Each row is a point. Examples show where two turns around zero, p and q, send a point. Write where each new point lands after one turn and then the other. Backwards means that the second turn is done in reverse. Each puzzle has new turns, and all numbers are rounded.

Turn p:
[32  7 19] => [33 14 12]
[-15  -2 -48] => [-24  -7 -44]
[-10  11  24] => [-7 10 26]
[-4 -3 10] => [-1 -3 11]
[ -3 -13  -6] => [ -1 -14  -5]
Turn q:
[ 31 -33 -23] => [ 21 -29 -36]
[ 8 11 22] => [ 9 -2 24]
[-13  14 -15] => [-7 22 -7]
[-12  12  26] => [-10   3  29]
[-15  -5  -9] => [-15   4  -9]
Where do these land?
p, then q backwards: [-18  21 -11] => [-27   4 -11]
q, then p backwards: [ 13  10 -21] => [ 22   9 -11]
p, then q backwards: [ -2  -5 -27] => [ -3 -18 -20]
p, then q: [ -6 -10  45] => [ -1 -28  37]
p, then q: [ 13 -16  14] => [ 13 -21   4]

Turn p:
[ 27   3 -32] => [ 36  12 -18]
[-18 -19 -17] => [-14   3 -28]
[29  0 22] => [ 19 -23  20]
[-28  15  37] => [-36  -1  33]
[-11   0  -9] => [-7  9 -8]
Turn q:
[-29 -13  10] => [-21 -19  18]
[-37  13   0] => [-35   7  17]
[36 11  6] => [34 16 -6]
[ 30 -11 -16] => [ 22  -4 -28]
Where do these land?
p, then q backwards: [  0  16 -22] => [15 22 -4]
p, then q: [-16 -33 -22] => [-28  -1 -32]
p, then q: [-18   6  19] => [-14  -6  22]
q, then p backwards: [ 27 -27  16] => [ 39 -13   2]
q, then p backwards: [ 7 39  9] => [ -5  37 -15]

Turn p:
[ -4  40  19 -24] => [  0  30  36 -18]
[ -8 -23  -7  -9] => [-15 -10 -18  -8]
[  7 -31  -8 -20] => [-11 -23 -18 -22]
[  0 -10  -8  45] => [ 11 -10 -16  41]
[ 16  11 -16  36] => [33 -1 -7 28]
[-17  43   7 -13] => [ 1 42 23 -7]
[  6 -30  14 -14] => [-20 -28   0 -12]
Turn q:
[-27 -12 -19  14] => [-16 -18 -13  26]
[-2 10  1 21] => [-6 14  4 17]
[ 16 -20 -10  18] => [25 -6  1 21]
[ 17  22   8 -41] => [  4  14  -7 -48]
[ -8 -11 -18  32] => [ 1 -4 -7 38]
[  4  10  39 -44] => [ -8   0  23 -55]
Where do these land?
p, then q: [ 42 -30 -19 -25] => [ 35 -40 -15 -24]
p, then q: [-29  28  29 -10] => [-40  21  21  -9]
p, then q: [ -3 -14 -31   8] => [ 14   0 -30  11]
q, then p: [ -5 -21 -12  10] => [  3 -18 -12  15]
q, then p backwards: [ 8 -4 14  8] => [ 7 14 10  2]
p, then q: [-13  41  18   9] => [-15  37  26  -3]

Turn p:
[-26 -11  29 -13] => [  5 -30 -30   3]
[-14 -28   7  17] => [-22   2 -27  11]
[ 29 -11  -9  -9] => [18 27  3  9]
[ -7 -18   6 -21] => [ 15  -1 -25  -4]
[ -4  48 -41  29] => [-31   4  54 -31]
[20 21  8 -4] => [16 -4 24 10]
Turn q:
[ 17 -28  35 -26] => [-24  13  29  37]
[-11  -7 -32  26] => [ 27 -30  -7 -15]
[  8   6   1 -26] => [-12  18  16  -8]
[-42  10 -11  10] => [-13 -28 -25 -23]
[47 10 28 -1] => [12 46  4 29]
[-14  23 -24   5] => [  7  -4 -15 -32]
[ -4 -15   2  12] => [  4 -15  -1  12]
Where do these land?
q, then p backwards: [  7  40  -7 -15] => [ -3 -16 -40  -9]
q, then p: [ 33 -21  -8  38] => [-3 30 23 40]
p, then q: [ -8  15  18 -26] => [12  2 29 18]
q, then p: [-36 -29   9  15] => [-26  19 -37   3]
q, then p: [  3  -5 -11 -11] => [10 -9 -5  8]
